Every row gives one point. The ring and each string are closed loops that go straight from each point to the next, and from the last back to the first. Before rounding, they use only three directions, however many columns there are. How many times does the string pass through the ring? Passing back the other way cancels.

Ring:
[[ 0.37  0.41  0.03 -0.23]
 [ 0.05  0.36  0.00 -0.36]
 [-0.31  0.11 -0.09 -0.42]
 [-0.54 -0.34 -0.20 -0.35]
 [-0.51 -0.67 -0.23 -0.23]
 [-0.20 -0.95 -0.18 -0.02]
 [ 0.16 -0.95 -0.13  0.13]
 [ 0.49 -0.71 -0.09  0.20]
 [ 0.71 -0.17 -0.06  0.13]
 [ 0.67  0.15 -0.02  0.00]]
String, 12 rows:
[[ 0.40  0.64  0.31 -0.38]
 [ 0.62  0.09  0.45 -0.16]
 [ 0.84  0.66  0.08 -0.10]
 [ 0.53  0.38 -0.33 -0.03]
 [ 0.37  0.08 -0.24 -0.04]
 [ 0.44 -0.19  0.18 -0.07]
 [ 0.88  0.26  0.44 -0.08]
 [ 0.61  0.39  0.32 -0.21]
 [ 0.40  0.07  0.34 -0.22]
 [-0.07  0.03 -0.27 -0.22]
 [-0.26  0.37 -0.38 -0.38]
 [-0.14  0.84 -0.11 -0.55]]
Times through: 0
